Every row gives one point. Examples show where two turns around zero, p and q, send a point. Write where each new point lands after one turn and then the other. Backwards means that the second turn is done in reverse. Each puzzle has new turns, and all numbers are rounded.

Turn p:
[ 1.8 -3.3] => [3.1 2.1]
[-2.3  4.2] => [-4.0 -2.7]
[ 2.7 -1.6] => [1.4 2.8]
[-2.2  0.7] => [-0.5 -2.3]
Turn q:
[-1.6  2.7] => [-3.1 -0.2]
[1.1 2.1] => [-1.4  1.9]
[ 0.6 -4.8] => [ 4.5 -1.7]
Where do these land?
q, then p: [-4.5 -1.5] => [ 4.7 -0.3]
p, then q backwards: [ 1.8 -0.7] => [1.9 0.4]
p, then q backwards: [2.7 2.2] => [1.1 3.3]

Turn p:
[-4.6 -0.7  0.9] => [-4.5  0.9  1.3]
[1.6 2.9 1.9] => [ 2.4 -0.7  2.9]
[ 1.8  4.8 -1.1] => [4.0 2.4 2.4]
[ 0.5  2.3 -0.7] => [1.6 1.5 1.1]
[-0.4 -3.7 -0.2] => [-2.0 -1.5 -2.7]
[ 1.0 -5.6 -0.8] => [-1.6 -2.6 -4.9]
Turn q:
[-0.7 -3.4 -0.2] => [ 2.0  2.1 -1.9]
[ 3.4 -1.2  3.1] => [-0.5 -2.6 -4.0]
[-1.8  0.9 -4.1] => [1.9 1.3 3.9]
[0.8 1.9 4.5] => [-4.2 -1.6 -2.0]
[-1.7  1.8 -3.4] => [0.9 0.8 4.0]
Where do these land?
p, then q: [ 1.9 -0.9 -0.5] => [ 2.0 -0.8  0.0]
p, then q: [ 1.7 -0.6 -0.2] => [ 1.7 -0.7 -0.3]
q, then p: [0.1 1.8 3.2] => [-3.2  1.7 -0.4]
p, then q: [ 2.0  1.9 -0.5] => [ 0.2 -2.6 -0.9]
p, then q backwards: [-7.0 -4.3  1.4] => [-2.3  4.8  6.4]
q, then p backwards: [ 1.4  2.2 -3.3] => [1.4 2.0 3.4]

Turn p:
[-1.7 -0.9  0.1 -0.3] => [0.4 1.3 0.2 1.4]
[ 4.4 -3.2 -1.8  0.1] => [ 3.8 -2.3 -3.1 -1.9]
[ 0.4 -0.8  0.9  3.2] => [ 1.7 -1.9  2.3  0.5]
[4.8 3.2 3.8 0.6] => [-3.3 -6.0 -0.3 -1.2]
[-2.0  2.5 -1.3 -1.5] => [-2.3  2.7  0.4 -1.0]
[-1.1  2.1  2.6 -2.7] => [-4.0  0.3 -0.8  1.7]
[-4.7 -2.9 -4.4  0.6] => [3.9 5.8 1.3 0.4]
Turn q:
[ 1.1 -2.4  5.0  2.6] => [-1.1 -3.8  0.0 -4.8]
[ 0.6 -0.7 -1.4 -2.9] => [ 0.8 -0.6  1.4  2.9]
[-1.8 -0.6  2.3 -1.1] => [ 2.0 -2.0 -1.4 -0.6]
[ 0.5  1.7  3.0 -2.2] => [ 3.5 -0.8  1.4 -1.4]
[-3.3  2.7 -6.3  2.0] => [-1.8  6.0 -3.5  3.3]
[ 2.9 -0.6 -2.5  1.4] => [-3.2  1.2  2.2  0.6]
Where do these land?
p, then q: [1.2 0.2 2.3 0.1] => [-1.6 -1.4 -1.4  0.3]
q, then p: [-1.3 -1.0  0.7 -1.7] => [ 2.2 -0.9 -0.4 -0.5]
q, then p backwards: [-4.0  4.1 -1.6  4.3] => [-1.0 -0.6 -4.5 -5.7]
q, then p: [ 0.2  2.5 -2.0 -0.6] => [-2.0 -1.3  1.7 -1.4]
p, then q backwards: [ 3.9 -5.8  0.7 -2.0] => [-6.5 -1.1  1.8 -2.6]

Turn p:
[-0.1 -4.9  1.7 -2.1 -1.5  0.3] => [ 1.8  2.9 -0.9 -2.7 -3.8  0.0]
[-0.4  2.9  2.0  3.6  3.3 -4.5] => [-0.2 -3.8 -3.5  5.2  0.6 -1.5]
[ 4.0 -0.4 -1.2  4.2 -5.0  2.3] => [ 1.1 -4.1  1.0 -4.0  0.3  5.5]
[ 0.6 -1.8  0.4  2.1  1.8  3.6] => [ 1.6  2.2 -1.1  0.3  1.5  3.7]
[-4.1 -0.2 -3.0 -1.2  3.1 -1.0] => [ 2.1  2.2  1.1  2.0  2.5 -4.1]
[ 3.9 -1.7 -0.2 -1.9 -0.9  1.5] => [-1.6  1.2 -1.3 -4.1 -0.2  1.4]
[-3.5  3.5  1.7 -5.0  1.2 -1.1] => [-3.9  2.3  2.4  3.3 -1.5 -4.1]
[-0.4  2.6 -1.3  0.3 -2.1 -1.1] => [-0.9 -2.8  2.3  0.0  0.3 -0.9]
Turn q:
[ 1.8 -0.4  0.6  0.3 -0.5 -9.3] => [-3.1  3.3 -1.6 -6.1 -5.3  1.4]
[ 0.1 -1.2 -1.6 -3.0  1.5  0.8] => [ 1.1 -2.0  2.3  0.2 -0.4  2.3]
[ 1.9 -0.9  1.3  8.1 -0.5  1.7] => [ 0.1  3.4 -6.4  4.4  0.1 -1.7]
[ 0.9  4.6 -2.6  0.9 -0.5  2.1] => [ 2.0  0.3  2.0  2.1 -1.3 -4.5]
[-0.5 -1.5  0.6 -3.2 -2.0  3.0] => [ 2.4 -2.9  0.6 -1.0  3.2  0.7]
[ 0.0  0.4  2.1 -1.9  1.0  0.8] => [ 0.3  0.9  1.8 -0.5  2.1  1.1]
[-4.1 -1.0 -0.5 -1.3  1.0  0.8] => [-2.6 -3.0  1.4  0.8  1.5  0.7]
Where do these land?
p, then q: [-3.8 -2.8 -3.8  1.2 -1.7 -4.1] => [ 2.2  3.6 -1.8 -4.1 -2.9  3.3]
p, then q: [ 1.5  0.1 -1.8 -0.5 -1.5  0.7] => [ 0.1 -0.5  1.7 -0.8  1.3  1.7]
p, then q backwards: [ 1.0  2.2 -0.1  1.7 -2.2 -3.3] => [-2.8 -1.1 -3.3 -1.0 -1.6  0.5]
p, then q: [ 5.6  0.2 -1.2 -0.9  7.3  0.4] => [-2.7 -2.9  5.3  4.6 -4.7 -0.3]
q, then p: [ 1.1  1.1 -1.9  1.5  6.1  2.8] => [ 1.2 -3.7 -0.1  2.8 -0.6  5.4]
p, then q: [ 1.0 -0.9  3.6  1.3 -3.1  0.8] => [ 2.7 -2.7 -1.8 -0.3  2.6 -1.5]
q, then p: [-2.8  0.7 -2.6 -2.0  1.1  1.4] => [ 2.5  0.8 -1.9  0.8 -3.1  1.1]
q, then p backwards: [-3.7  0.3  4.3 -2.3 -3.2  0.5] => [ 3.5  1.9 -5.5 -1.0  0.9  0.3]
q, then p: [ 0.2 -0.9  3.5 -0.1 -2.8  1.0] => [-1.4  1.8 -1.4 -0.1  3.2 -2.2]
